Each row is a point. Each copy is the shape, with its points in the same order, turned, moved and blurred by noise. Say if it was mirrored as well.

Shape (6 x 2):
[[ -0.6 -24.5]
 [  7.2   3.3]
 [-28.9  25.0]
 [-24.8 -19.2]
 [  7.4 -30.8]
 [  0.6  14.7]]
Copy 1 (6 x 2):
[[-10.7 -27.1]
 [ 10.5  -6.4]
 [ -8.5  26.0]
 [-29.8 -11.0]
 [ -7.0 -39.7]
 [  7.5   6.2]]
Copy 1 is: only turned
Copy 2 (6 x 2):
[[ 13.2 -28.2]
 [  4.5   0.6]
 [-38.5  -2.3]
 [ -8.6 -37.9]
 [ 25.0 -26.4]
 [ -8.6   4.7]]
Copy 2 is: only turned
Copy 3 (6 x 2):
[[ 12.4   6.9]
 [-11.2  -9.0]
 [-43.8  17.7]
 [  1.3  29.2]
 [ 19.0   2.4]
 [-20.1  -7.1]]
Copy 3 is: mirrored

Shape (6 x 3):
[[ 20.3 -11.4 -21.7]
 [ 20.3  -4.1 -22.5]
 [-20.3  -1.2  21.3]
 [ 19.3 -17.8 -37.9]
 [-20.3  24.4 -10.3]
 [-20.7   5.5 -18.7]]
Copy 1 (6 x 3):
[[ 18.6  31.3 -15.4]
 [ 20.9  31.0  -7.8]
 [ -5.3 -21.7  -0.1]
 [ 11.0  42.9 -21.5]
 [-14.7   9.3  25.3]
 [-15.1  17.3   5.1]]
Copy 1 is: only turned
Copy 2 (6 x 3):
[[ 16.0  15.4  14.5]
 [ 17.1  22.1  14.4]
 [ -5.4 -27.5 -11.8]
 [ 34.7  25.7  16.2]
 [ -6.8  14.7 -32.1]
 [ 13.4   9.0 -26.6]]
Copy 2 is: only turned
Copy 3 (6 x 3):
[[ 12.7   9.8 -27.4]
 [  9.5  16.3 -25.1]
 [ -3.4 -14.4  25.1]
 [  6.9   9.7 -42.0]
 [-28.4  12.6   8.9]
 [-25.4   0.8  -5.9]]
Copy 3 is: only turned

Shape (10 x 4):
[[-21.1  21.8  17.5   0.1]
 [ 21.0  -0.1  14.8   6.0]
 [ 25.4  -4.2  29.8  -8.1]
 [ -1.6 -14.4 -21.3 -21.5]
 [  8.2  -6.2  21.3  -3.9]
 [-12.4  -9.6 -15.5  22.5]
 [ -8.8  22.3   9.2  27.7]
 [-11.5 -38.2 -25.1  34.5]
 [-10.7   1.8  -8.5  41.9]
 [-15.8 -25.7 -12.2  24.3]]
Copy 1 (10 x 4):
[[-21.7 -28.8  17.3   6.9]
 [  9.9 -20.6 -19.0  -5.2]
 [ 18.2 -27.6  -9.7 -20.5]
 [  5.9  24.8  11.9  -4.4]
 [ 12.6 -22.4  -1.6  -5.2]
 [ -0.4   4.9  -4.6  35.0]
 [-20.7 -28.4 -11.0  26.4]
 [ 25.6  17.1  -7.9  50.5]
 [ -5.3  -9.9 -16.3  43.6]
 [ 14.7   5.3   2.0  40.3]]
Copy 1 is: mirrored
Copy 2 (10 x 4):
[[-11.5  25.9 -16.8  11.2]
 [ 20.6  11.9   9.1  -9.3]
 [ 18.9  16.2   6.2 -31.5]
 [ 11.8 -29.9 -15.7   0.6]
 [ -1.0  12.3   1.6 -18.2]
 [  1.6 -10.8  10.5  29.8]
 [  3.8  31.6   5.6  26.3]
 [ -5.8 -35.5  34.9  28.7]
 [  3.9   5.9  23.8  34.6]
 [ -8.6 -20.5  22.5  23.0]]
Copy 2 is: only turned

Shape (11 x 6):
[[ 10.9  11.1  19.8  -1.2  30.2   6.5]
 [-17.5  32.3  17.0  -0.8  19.7 -11.4]
 [  7.6 -29.2 -38.7   0.8  11.4  11.0]
 [ 26.9  -9.6 -22.1  -3.4  11.6 -15.3]
 [ 26.0 -29.6  22.4   9.1  27.4  13.5]
 [-33.7 -27.3  -2.6  12.5 -15.7 -21.9]
 [-20.7  15.5  -9.1  11.1 -11.5  14.1]
 [ 29.5  22.0  18.6  19.5  10.0  32.3]
 [-21.5  -2.2  16.8 -11.4  -1.0  27.4]
 [-12.8  -8.1 -18.5 -25.0  21.4  27.8]
 [ 15.7 -19.7 -26.6  -0.8 -17.5 -12.8]]
Copy 1 (11 x 6):
[[-33.1  -6.7   2.1  -0.8  17.3  25.4]
 [-34.3   4.2 -10.3  14.5  33.1  -7.7]
 [ 32.9  16.3   5.8 -10.7   0.6  33.2]
 [ -2.2  34.7  18.5 -14.4   6.5  25.7]
 [-15.3 -23.1  23.1 -25.7   2.1  39.8]
 [ 25.8  -3.6  13.3 -16.8  19.7 -31.0]
 [  6.4   1.8  -9.6  26.0   0.2 -10.4]
 [-33.2 -11.7  12.7  26.9 -16.2  29.2]
 [ -8.2 -20.9 -25.6  -3.2  -2.6  -2.1]
 [  9.6   3.9 -35.3  -5.4   4.5  30.1]
 [ 16.3  33.5  20.2 -17.7  -8.4   3.4]]
Copy 1 is: only turned
Copy 2 (11 x 6):
[[ 40.9  -1.6   4.4  -4.4  28.5  -8.6]
 [ 44.5  12.0   8.1 -31.1   5.3 -25.3]
 [ -7.6  -3.5 -33.7   6.3   2.7  23.0]
 [ 11.0 -18.7  -7.7 -16.5   9.6  30.2]
 [ 19.1   2.6  10.8  23.8  39.6  13.8]
 [-16.4  31.0  14.3 -14.5 -21.4   1.5]
 [  8.2  -3.3  -8.6  -8.4 -17.2 -31.0]
 [ 38.4 -32.5   8.4  19.8  20.1 -23.3]
 [  0.8  12.7  -5.5  -2.0  20.6 -35.8]
 [  3.9   7.3 -41.6  -7.7  24.8 -13.3]
 [-17.1 -18.1  -3.2 -16.3  -3.9  21.3]]
Copy 2 is: mirrored
Copy 3 (11 x 6):
[[ 15.6   1.5  37.8  -1.8   4.0   0.5]
 [ 36.2  15.4  15.2   4.0  14.2 -16.6]
 [-33.3 -42.7   5.9   8.9   9.5 -13.2]
 [  3.5 -42.2  12.9  19.1  -9.1  -8.7]
 [-18.4  -9.0  40.0   4.6 -12.4  24.0]
 [-13.6   5.9 -34.7  19.9  -7.8  -9.5]
 [  5.8  -4.5 -13.5 -11.4  27.0  -4.7]
 [ 17.1 -15.3  31.7 -21.1  23.3  33.0]
 [ -8.0  13.0   3.2 -29.5   5.7  -7.6]
 [-21.7 -13.3  20.6 -21.4  14.5 -34.9]
 [ -7.2 -41.0 -17.5   7.1 -11.6  -5.2]]
Copy 3 is: only turned

Shape (13 x 9):
[[-13.5  17.6   0.3  27.3 -47.5  28.5   1.8  -8.9   3.2]
 [-13.7  19.0 -21.0  14.1 -32.6   4.1   0.6 -41.4  -7.9]
 [-27.4  14.2  36.6  21.4  -1.6  11.1 -25.1  13.7  -6.0]
 [ 14.6  18.5  32.8 -16.8   4.7 -10.6 -11.7  17.9 -18.6]
 [ 34.3 -30.0  43.2 -13.6  18.6 -11.6 -19.4  18.4 -17.9]
 [ 24.2 -16.8   5.9 -37.4  -1.6  -4.1 -23.7 -18.8 -16.5]
 [  5.8  21.7 -29.6  13.2 -32.1  12.4   6.9 -13.9  -3.7]
 [ -3.8   7.4 -12.8  19.5 -31.8   9.3   6.8 -16.2  -3.2]
 [  1.9  -0.4  11.4  16.7  19.4   9.1 -31.3  28.9 -19.8]
 [-14.8 -22.5 -19.4 -19.4   8.2   5.7  22.8   7.3  -9.6]
 [ 27.6 -11.4  -7.8 -33.9  17.1   2.7   0.3 -18.2  19.6]
 [  9.6 -13.3  10.0 -13.4  -1.2 -29.7 -22.7  12.1   6.7]
 [  8.5 -15.2 -18.1 -38.9 -11.3   9.2  -9.7   4.6   0.5]]
Copy 1 (13 x 9):
[[-16.8  -1.4  28.6  16.7 -20.0  13.3  -0.1 -47.6  15.6]
 [-20.0  -5.6  13.5  47.4 -13.2   2.2  10.0 -40.5 -16.1]
 [-33.4  -5.9  39.3 -14.4 -10.8  42.7 -13.9  -9.6  -6.0]
 [ -6.5  18.2  22.9 -20.7   0.3  27.9  24.1  20.6 -15.3]
 [ 12.0   9.0  32.8 -15.2   5.3  17.2  12.0  63.1  -6.0]
 [ -4.8  11.3  22.2  14.7  -0.7 -26.9  18.3  34.0 -23.2]
 [ -4.0   3.7   4.2  24.8   0.7  -5.3   6.8 -42.8  -0.7]
 [ -2.7  -3.2   5.0  31.7 -10.7   7.0   3.5 -30.3   2.9]
 [-14.3   6.2  30.6 -17.5  31.3  28.4 -18.5   7.9 -12.0]
 [ 11.7 -17.3 -14.1 -10.1  -8.5 -18.3 -19.2   4.5 -18.2]
 [ -6.2 -21.3  -3.2   7.4   8.2 -32.3  28.4  28.2  -1.7]
 [-22.3  13.4  -4.3   3.3   1.2  11.8   5.5  39.9  -1.2]
 [ -7.2  11.1  -3.5  -3.9  -1.1 -34.3  -1.8   9.8  -8.5]]
Copy 1 is: only turned
Copy 2 (13 x 9):
[[-10.9 -22.6   5.9 -20.3 -33.7   2.5 -11.4  49.6 -28.5]
 [-40.4  -8.7   1.5 -18.4 -23.3 -19.5  13.1  23.9 -21.8]
 [  6.3  -5.2 -14.8  -2.8 -19.3  21.3 -47.4   1.9 -24.9]
 [ 13.3  16.2   2.4 -29.0  10.1  38.1 -17.2 -16.1  -7.5]
 [ 18.3  10.4  -0.9  -2.2  53.1  47.7 -16.9  -7.3   1.1]
 [-10.9  -3.3  -7.5 -32.1  50.8   6.2   4.3  -2.5   0.6]
 [ -5.9  -5.0   6.3 -26.2 -22.3  -8.0  28.4  32.6 -23.4]
 [-16.1 -11.6   4.4 -12.0 -17.4  -2.4  10.5  31.3 -14.9]
 [ 30.5   6.6 -27.3   4.0   7.7  19.5 -15.3  -2.4 -27.3]
 [ 12.3  -7.5 -12.1  -2.5   1.9  -5.3  12.9  12.3  36.2]
 [ 13.5  -1.3  25.0 -17.0  41.6 -17.3  10.2  -5.9   9.1]
 [  7.6 -26.8   1.9  -7.5  21.7  24.0   4.2 -22.7  -8.4]
 [ 13.4 -20.5  -8.5 -38.1  25.8  -5.8  13.4  10.2  10.6]]
Copy 2 is: mirrored
Copy 3 (13 x 9):
[[ -0.8  -6.9   2.5   4.5  -9.0  62.7 -19.5  22.6  13.2]
 [ -8.1  -0.7  -5.1 -18.7  -4.2  50.7  15.3  25.8 -10.3]
 [ 26.5  18.1  10.7  16.6 -20.2  18.9  -7.9 -11.7  32.7]
 [ 46.2   1.5  -6.9  17.3  19.1 -11.5   1.0   2.0  12.5]
 [ 24.2 -15.9   1.0  45.4  20.6 -33.9   5.4 -27.8   3.7]
 [ 13.4 -15.8 -32.3  15.6  19.0  -3.7  17.7 -20.9 -25.2]
 [ -6.0  -0.8  -7.2  -8.9   6.3  38.8 -13.0  36.1 -15.7]
 [ -8.0 -11.0   3.9  -1.7  -2.0  38.8  -4.8  26.6  -6.3]
 [ 17.1  24.6   7.6  28.0 -11.2 -14.2 -17.3  -5.3   3.6]
 [ -0.9 -33.3 -17.2  -6.9 -26.9 -18.1  -4.9  15.9  -7.3]
 [ -9.8 -22.5 -35.6 -12.6  26.5 -16.6  -1.4 -15.4  -6.3]
 [ 26.9 -13.3  10.4  -0.9  11.9  -8.2  -2.5 -25.9 -13.6]
 [ 11.4 -26.9 -34.9  -0.9   0.2   0.3 -14.8  -6.3 -26.6]]
Copy 3 is: mirrored
Copy 4 (13 x 9):
[[ -3.3  29.3   8.8   8.2  39.8 -10.0  29.1  23.5 -18.3]
 [-25.8   3.9   9.2  32.4  36.2   8.5  25.0   0.5  -8.6]
 [ 14.5  23.8  21.4 -12.4   2.2  17.3  23.2  42.1  20.6]
 [ 27.6   4.4  39.6  -5.4 -11.4  17.1  -1.6   6.2   9.4]
 [ 34.2  18.2  22.8  -9.2 -65.1  14.1  14.1  -5.5   7.2]
 [ -5.8  -1.8  26.8  23.7 -43.7  22.8   6.4 -12.6 -18.6]
 [ -4.1   5.0  -5.2  26.2  37.1  -4.6   2.4  -6.5 -17.6]
 [ -9.9  16.7   2.4  21.0  29.1  -7.5  25.5   4.0 -11.3]
 [ 33.1  18.0  -4.3   5.8 -21.9  24.9   0.7  29.4  14.2]
 [  0.9 -33.6 -10.8  12.5 -23.9 -19.0  15.7  19.8 -16.8]
 [-18.4 -11.3   2.5 -12.1 -27.7  12.6  -4.4 -16.5 -27.5]
 [ -4.6  14.5  21.1   1.4 -37.9  -7.0  -8.8   4.8  13.1]
 [ -3.2 -11.1  10.1  25.8 -24.5  -2.0  -8.2   9.0 -37.3]]
Copy 4 is: only turned

Shape (17 x 11):
[[ -4.1  -9.1 -10.9 -35.9   8.0   4.6 -23.1  -9.5 -14.0  14.5  -2.2]
 [ -8.2  -1.8  -2.6  -2.1  -7.6  11.8  23.6   8.9  -2.8 -28.9  26.5]
 [-21.8  -9.9  14.6   8.8 -12.1   7.3  20.3  -4.9 -37.6 -20.1  14.3]
 [ 17.9 -40.3  24.6  39.4 -35.8  16.6  -2.7  -8.8  -5.5  -1.7  16.9]
 [ 28.3 -15.2   7.0  31.9 -30.3  13.4  14.6 -41.1 -21.8   4.9  17.2]
 [ -2.1  35.6 -15.8  -7.3 -17.3 -15.3 -15.9  20.2   7.1  15.7   4.4]
 [ 18.4  -4.4  32.8  20.4  -7.8  18.2   7.5  -5.0  -6.0  -2.1  37.9]
 [ -7.0  31.9 -10.0   2.6  36.7 -14.2 -31.0   9.7   7.0  22.4 -10.5]
 [  0.1  14.7 -25.1  -0.9  19.8  18.0  21.7  30.6   0.3 -17.2  -4.6]
 [ -4.3  16.9 -32.8   9.0  10.9  -2.5 -26.4   5.8  11.7  33.4 -13.0]
 [ -5.7 -34.7  20.5  36.8  -8.3  15.5  14.6 -10.2 -20.1   1.2  25.4]
 [-13.9   2.7 -18.0  -7.1  12.3 -11.8 -18.7   9.5  30.2   4.4  -5.3]
 [ 15.0   6.8   3.2  17.7  -5.9  -9.5 -11.0  33.7  -7.5  -1.4 -17.9]
 [-21.0  28.6  -6.9   8.0  -3.2  -4.4   1.2  -1.0  13.6 -15.5 -12.4]
 [ 13.9  36.2 -10.8  -8.3  10.5 -23.4  -2.5   6.6  11.1 -50.5 -14.9]
 [-13.1  -7.5 -36.6   1.6  10.6  -4.1 -36.5  -2.9 -24.3  -0.9  31.2]
 [  7.9 -21.3  20.3  33.3 -33.9  53.4 -34.9 -27.7 -25.1   5.6  20.6]]
Copy 1 (17 x 11):
[[ 19.9  -8.2  22.2  -1.7   3.5 -23.3  -8.6   2.3  28.3 -11.7 -20.9]
 [-34.8   4.2  -5.1  19.4  17.6  -4.9   7.9 -27.7   9.0  -4.4  -2.2]
 [-24.0  11.6 -22.2  -4.3   6.6 -10.8  -6.2 -41.1  26.5 -20.5   5.9]
 [  8.1  -0.5 -37.0   6.7   6.2  -6.6 -30.0 -51.7 -11.4  25.6  14.2]
 [ 25.1   0.1 -44.3  10.9   2.1  18.4 -19.3 -34.2  -0.7 -11.5  25.1]
 [ -2.2  -3.7  29.3   1.9 -18.8 -22.5   9.3 -10.8 -27.6 -30.4  -5.7]
 [  3.6  14.2 -38.2  17.1  23.4 -12.9  -9.1 -32.6 -14.2  -3.3  -9.8]
 [ -4.6  -1.1   7.2  -8.5 -29.3 -36.6  -2.7  30.6 -17.9 -27.1 -32.6]
 [-43.6  12.1  14.9  19.9  -4.0  10.5   0.0   5.7  -3.1  -8.2 -21.4]
 [  9.5 -23.6  14.9   2.1 -43.7 -17.2  -7.4  13.5 -16.9 -15.7 -24.4]
 [-12.1  -3.0 -49.7   4.2   2.5  -7.5 -29.7 -46.7   9.3   1.4 -10.1]
 [-16.3 -28.6  18.9  -2.8 -11.4 -27.4   6.6  14.7  -8.7  -0.4 -21.4]
 [-18.4  19.7  14.7  -5.1 -17.5 -20.4 -24.5  -4.2 -24.3  -4.7   2.5]
 [-24.1  -3.5   2.6 -14.8 -16.8  -7.4  25.1   0.5  -9.4 -12.4   1.5]
 [-35.3  16.4  17.3  -0.1   7.5 -17.2  23.5  35.6 -12.8  -8.3  23.5]
 [  0.6 -15.5  -2.7  34.4 -24.5 -45.3  -6.8  -3.6  29.1 -19.8  -4.0]
 [ 42.6  17.4 -43.8  15.9 -18.2 -15.6  -8.3 -57.2   8.0  27.3  -2.7]]
Copy 1 is: mirrored
Copy 2 (17 x 11):
[[ 15.9   1.5  -7.9 -10.9   3.5 -12.9  14.1 -11.7   4.5 -18.7  42.9]
 [ -6.3  31.0  19.7 -13.1   4.6   5.6   8.7  -2.9 -17.2  30.0   1.4]
 [  0.4  14.5  25.2  -4.4  18.8  34.9 -15.1   0.4 -11.7  22.2  23.2]
 [ 31.2  14.9  47.3  41.9 -19.1  30.7  10.4   3.6 -18.9   9.7   5.2]
 [ 22.8  15.6  18.4  51.7  16.3  31.7  11.9  -3.0 -21.7  -2.2  -5.2]
 [ 12.8  -8.5 -25.4 -33.0 -20.0   1.2  17.0  11.6 -16.0  -5.2  -8.8]
 [ 15.3  -0.7  35.3  20.7  -1.7  15.2  11.3 -27.6 -26.2  23.8  -7.1]
 [ 18.3 -29.1 -27.9 -23.3 -16.1 -25.9 -14.9  -6.2  15.9  -1.6  -6.6]
 [ -6.8  18.0  15.2 -31.7  12.4 -26.9  -2.5  18.0   2.7  15.1 -15.8]
 [ 33.2 -19.5 -28.4  -7.6 -11.5 -27.3   3.3  23.6   5.1  -6.9  -2.0]
 [ 33.5  11.6  39.9  28.3   6.4  22.9  -9.4  -0.8 -17.4  29.8  13.4]
 [ 16.7   5.1 -20.7 -19.9 -25.7 -21.1   7.1   6.0  15.1  14.3   7.8]
 [ 16.7  -2.1  21.7 -22.8 -23.9   7.5  -7.2  16.7   3.8 -13.0 -18.4]
 [-13.5   2.4 -16.7 -11.7 -12.9   6.0   0.4  14.4  12.3  24.3  -5.6]
 [-36.9  27.2 -13.8 -24.7 -23.1  -1.4  -9.0  -7.3  18.7  -3.9 -26.2]
 [ 18.3  12.3 -16.7  -2.2  -9.2 -19.8 -27.0   1.0 -34.8  -6.8  36.5]
 [ 10.4 -20.1  39.1  61.5 -10.0  14.3  10.4   8.3 -35.6  -0.9  33.3]]
Copy 2 is: mirrored
Copy 3 (17 x 11):
[[ 23.3  13.7 -36.3 -22.1   8.2   0.0   3.5  -0.7  -4.9  12.8   6.5]
 [ 10.6  -9.8   8.7 -12.0 -24.0  30.7   4.1  14.6   4.1 -13.9 -23.7]
 [  1.1 -11.5  -1.0  -4.0  -3.4  11.2  -2.0  46.7  -2.7  -5.6 -24.7]
 [-14.9 -13.1  10.8  -9.4 -21.3 -11.0  -5.9  29.4 -46.0 -40.5  12.4]
 [-26.8  10.0  11.6  -7.6 -11.4 -16.0  20.2  29.5 -50.4 -13.2 -11.6]
 [ 27.7  31.9  19.4  -9.4 -23.4   5.3 -23.2  -9.8   2.0  22.1  11.4]
 [ -3.6  -3.3   8.4  10.8 -31.1  13.7  20.2  22.6 -31.9 -21.1   9.6]
 [  6.3  20.3  -1.5  10.4  -3.4  -6.2  -3.8 -22.4  28.7  27.3  34.6]
 [ -0.3   6.8  14.7 -14.7  -1.7  35.5   3.3 -15.1  29.2 -12.4 -12.5]
 [ -3.9  29.2   5.5 -23.1  -4.2 -10.0 -13.1 -20.3  17.5  25.5  34.0]
 [-29.6 -17.7  -5.9  -4.9 -17.9   4.3   2.2  42.5 -22.5 -14.6   1.1]
 [ 13.7  -9.8   1.8 -19.8 -13.0   3.5  -9.5 -28.8  13.3  21.1  21.3]
 [  6.9  16.0  11.2  12.6  -0.5  -6.3 -28.3  -8.4   3.7 -19.7   6.8]
 [ 20.3 -11.0  33.7  -6.4  -1.3   2.2   0.6  -4.5  16.8  20.1   0.9]
 [ 36.8  -9.3  27.9  12.4  -6.5  -3.7  14.3 -37.0  23.9   0.5 -27.6]
 [  1.9  19.0 -25.5 -30.8 -33.2 -22.9   0.5  10.5  22.5  13.6  -3.2]
 [ -0.8   9.6   5.9 -26.9 -10.8 -31.7  23.3  60.8 -35.5 -28.3  29.8]]
Copy 3 is: only turned
Copy 4 (17 x 11):
[[-10.3  22.3   2.1  -9.6   4.9   1.1 -35.3   8.0  -2.6  13.1 -22.0]
 [ 18.5 -22.1   2.1 -14.8  -2.2  10.3  -8.5  17.3  24.7 -19.0  18.3]
 [  2.0   1.5  26.2 -10.6   6.2  23.2   2.3  29.4  19.4 -26.7  19.5]
 [ 42.7   0.3  30.5  27.3   7.2 -26.0  11.7  37.4   5.9 -24.7  11.6]
 [ 21.4   1.2  27.9  14.4  28.0 -13.2  12.4  34.0 -13.9 -51.8  -8.7]
 [ -7.4  -7.1 -25.1  -3.2  30.0  -3.5   7.2   0.5  28.1  24.0 -17.7]
 [ 46.8 -18.3  32.6   4.3  23.9  -3.4  -3.8   7.9   6.9 -20.9  -1.7]
 [  3.3   1.2 -12.1 -11.9   9.7  12.6   4.1 -21.9 -13.8  48.7 -24.0]
 [ 20.6 -11.9 -19.6 -50.8  -9.7   0.9   3.7   3.0   7.9   6.2   8.5]
 [  6.9   6.0 -31.5  -0.8   6.5   4.9  10.2   8.8 -11.7  33.4 -26.4]
 [ 37.8  -0.6  32.9  11.8   7.5   9.7   6.7  40.3  -5.8 -25.7  11.7]
 [  0.0  -4.0 -24.2  10.9  -8.4  -3.8  -9.7  -4.6   0.0  29.8  -3.1]
 [ 13.7   1.9   7.4 -15.5  13.4 -23.9  28.5   4.4  10.9  30.7   8.1]
 [ -4.2  -8.1 -11.3  -0.6  -3.1  12.7  20.5 -16.0  15.2  -3.8   5.4]
 [-27.8 -29.9   3.2 -30.8  -7.8 -21.3  14.6 -32.6  21.0   7.0   7.8]
 [-15.0 -14.2   9.3  -3.6  -8.8  21.4  -6.3  45.1  -1.6  25.5 -29.9]
 [ 50.6  25.4  47.2  27.0  -7.5  -7.7  15.0  36.1  12.5 -26.4 -40.9]]
Copy 4 is: only turned
